Each row is a point. Any point is a mix of the corners, with weights that add up to 1. It lies inside the corners' shape when no weight is negative. Is each point inside? If not, which corners have a negative weight?
(in the rows, 128 means zero)

Corners:
(1): [142 169 107]
(2): [ 95 127  61]
(3): [151 118 180]
(4): [  7 159 126]
Points:
[113 162 114] => inside
[149 127 127] => outside (4)
[ 92 131  73] => inside
[136 138 138] => inside
[133 165 110] => inside
[ 72 160 134] => outside (2)

Corners:
(1): [193 146 111  60 137 114 196  67]
(2): [ 18 135 139 122 177 172 130 162]
(3): [ 92  86 135 120 150 164 106 148]
(4): [144 142 120 123  79  53 138 140]
(5): [  7  77 123 143 158 159 157 109]
(6): [147 138 134 126 139  43 119  91]
(7): [ 31 100 194 171 155 152 162 145]
(8): [168 159  99 154 127 115 154 115]
(9): [143 168 133 126  74 103  96  84]
Points:
[ 98 128 138 129 124 124 144 127] => outside (6)
[115 132 121 129 147 154 154 108] => outside (4, 6)
[118 128 122 134 135 126 135 121] => inside
[157 134 127 122 103 122 119 117] => outside (2, 5, 6)
[100 107 132 122 136 136 121 139] => inside
[ 88 119 126 134 134 123 146 110] => inside

Corners:
(1): [ 91 130  99  73 168  70 128 173 130 120 146  88]
(2): [184  51 144 179 141 168  59 223 128 152 152 150]
(3): [133  69 152  90 160 173 122 118 146 195  64  73]
(4): [141  80 143  92 135 185 149  57  93  51 133  89]
(5): [177 102 131  61 161 129 178  23 129 118 209 103]
(6): [ 98 160 127 136 116 152 151  98 106 121 220  98]
(7): [ 39  89 194 111  75 181 136  65 122 149 200 199]
(8): [142  22 159 197 118 145 150  61  96 187  84 177]
(9): [183 127 129  85 108 169  63 130 233 137 108 143]
(10): [161  94 112 164  97 128  56  97  48 176 194 151]
(11): [127 157 191  67 195 114 123  75 155 163 128 136]
(12): [149 103 206  66  60 148 105 187 235 133  35  82]
(13): [115  81 113 145 159  90  69 146 149 102 184  48]
Points:
[121  95 158 126 113 149  98 149 141 147 121 124] => outside (5)
[141  92 152 119 130 150 121 107 128 148 135 135] => outside (13)
[150  99 146 112 141 135 112 111 139 148 123 109] => outside (7)
[153  91 144 103 134 133  89 129 159 144 119 126] => outside (6)
[112 125 138  80 181  78 125 148 191 131  35  41] => outside (2, 5, 7, 10)
[158 109 143 106 151 131 171  86  97 144 145  94] => outside (7, 9, 13)

Corners:
(1): [141 122  96 106 122 177  77  59  87 165 191 120 179  67 193 192 161 187
 115 134]
(2): [152  99 108 119 155 131  87 154 116 144 159 161 106 100 149 184 172 136
 126 112]
(3): [132 111 103 114 101 169 110 103  71 140 196 121 161 145 200 198 147 139
 202 107]
(4): [137 103 133 176 109 100 125 108 125 158 184 142 159  82 184 146 178 134
 162 158]
(5): [141 132 169 119 129 124 135 116 151  92  66 171 159 125 112 118 114 132
 130  94]
(6): [135  94  83 132 160 135 154  70  64 158 177 150 147 111 157 166 153 150
 162 127]
(7): [121 107 158 151 141 135 117  62  68 121 163 122  95  87 177 162 167 124
 166 133]
(8): [165 154 100 132 164  91  67  49  65 108 184 126 150 140 151 174 206 154
 133 132]
(9): [ 99 118 155 129 103 141 135 112 121 106 208 184  99 170  99 108  82 119
 108 113]
(10): [119 143 119 123  63 159 138 130 129 116 124 135  82 168 116   7  99 114
  99 140]
(11): [131 111 135  92 134  76 142 116 124 129 151 121 136 102 179 179 147 128
 104 175]
(12): [ 90 104 168 118 172 127 112 164 215 109 100 116 172 177  94 105 133  88
 135  97]
(13): [102 110 183 105 120  73 137 157 150 104  79 105 176 117  89  57 137 137
 108  82]
(14): [184 123 197 134  94 102 157 137 139 163 153 132 143 194  64  68 126  84
 129 150]
(15): [ 89 155 138 130  97 175 158 154 132  98 164 127 128 142  84 115 128 126
 121 150]
(16): [133  73 120 116  67 127 125 140 168 101 145 137 105 164  95  91 151  88
  61 136]
(17): [ 78 106 120 163 145  85 103 123 175 108  32 101 183 114  90 160  77 123
 113 107]
(18): [ 92 134 171 113 118  74 173 134 202 125  71 110 130 172 101 115 122 161
 107  59]
(19): [146 104 170 155 176 129 156 138 202  94 117 109 131 140  99 101  75 146
 147  70]
(20): [119 160 125 132 101 110 130  97 106 103 157 145 104 141  95  75  93  49
  60  83]
(21): [176 129 106  69 140  87 112  91 129 149 194 148 107  59 152 162 178 128
 193 152]
Points:
[123 111 121 112 114 136 131 117 115 130 172 135 120  98 154 132 140 140
 118 112] => outside (5, 8, 12, 14, 17)
[103 115 119 132 109 145 118 107  98 120 158 146 142 138 145 127 155 130
 116 108] => outside (11, 14, 17, 19, 21)
[125 121 136 128 123 124 124 109 125 124 149 135 135 122 131 133 132 125
 124 123] => inside
[125 115 127 131 128 126 113 105 128 124 143 137 135 119 141 129 139 131
 141 106] => outside (11, 14, 15)

Corners:
(1): [213  84 121 157 119  84 187 136 126 244 165 160 201 184  52 190 108 133
 114 176]
(2): [ 75 100 110 199 140  91 121 169 169 182 145 155 123 134 141 143 101 123
 103 142]
(3): [164  88 195  24  70 116 135  97 178 175  89 178 143  71 198  72 153  60
 141 119]
(4): [103 141 148 184 128  83 191  87 163 117 210 222 118 111  51 111 146 151
  73 151]
(5): [191  90  58  28  74 172 116  29  72 197  88 147 154 148 153 106 142  86
 134 182]
(6): [209  50 171  20 135 125 212  72 163 203  92 179  83 219  88 101  67 202
 188 149]
(7): [169 150 111  40  87 116 196 114  54 145 123 165 139 155  79 125  50 108
 127 200]
(8): [144 207 120 168 131 104 163  96 138 138 100  20 128 165 181  38 113  51
 139 116]
(9): [235  85 152 186 194 125 101 166  75 246 190 153 177 211  10 165 123  81
  78 145]
(10): [103 161 177 148 192 133 118  94 155 155 130 125 191 191 106  86 131 125
 148 115]
(11): [ 79 143  98  62  46 197 154 193  63 110  85 161 149 141 125 134 141 196
  97  71]
(12): [121 148 173 137 169 180 163 143  68 137 140  54 136 131 133 102  45 107
 101 108]
(13): [166 102 133 107 156  76 147  73 130 110 143 108 157 210  52  68 127  87
 126  94]
(14): [184 180  42  77 184 169 190  81 127 171  78  44 113 110  80  82 107  82
  95 107]
(15): [ 54 169  91 152 136 173 200 160 101 112 177  95  90 125 157 125 129  64
  93 111]
(16): [153 148  86  37 155  98 185 179  81 116 170 153 138 162 137 127  76 177
 170 152]
(17): [144  98  88  48 188  79 108 112 141 196 122  97  77 198 105 144 186 152
 115 118]
(18): [ 76 146 174 192 141 113 108 195 125  45  81 147 113 136 169 156 202 102
 102 144]
(19): [ 78 222 182 127 160 216  91 110 172  62  56 115 140 137 226 105 130 124
  75  71]
(20): [137 179 204  91  94 167 120 163 141  64 132 110  81  66 173 120  69 100
 189 170]
(21): [ 84 160 187 178  88 166 118 120  95 133 106 162 130  93 209 145  78  81
 187 109]
Points:
[129 142 155 112 124 142 141 122 131 134 119 132 130 128 150 110 117 100
 126 123] => inside
[137 140 135 106 140 139 137 119 119 142 121 122 125 147 133 105 120 105
 120 124] => outside (1)
[168 105  99  27  93 111 164 130 115 148  82 103 108 135 138 106 119 126
 145 142] => outside (4, 9, 10, 15, 19, 21)
[181 107 118  84 139 111 157 125 114 188 137 135 132 158  86 121 112 133
 129 164] => outside (13, 15, 19, 21)
[128 114 132 117 132 101 177 174 105 135 176 135 103 164 104 119 117 116
 113 141] => outside (1, 5, 10, 14, 19, 21)
[137 131 124 107 128 126 154 124 109 149 123 139 138 156 118 120 118 120
 119 134] => outside (20)
[132 144 141  77 132 140 158 129 128 146 111 103 126 136 153 105  83 120
 147 119] => outside (4, 5, 9, 18)
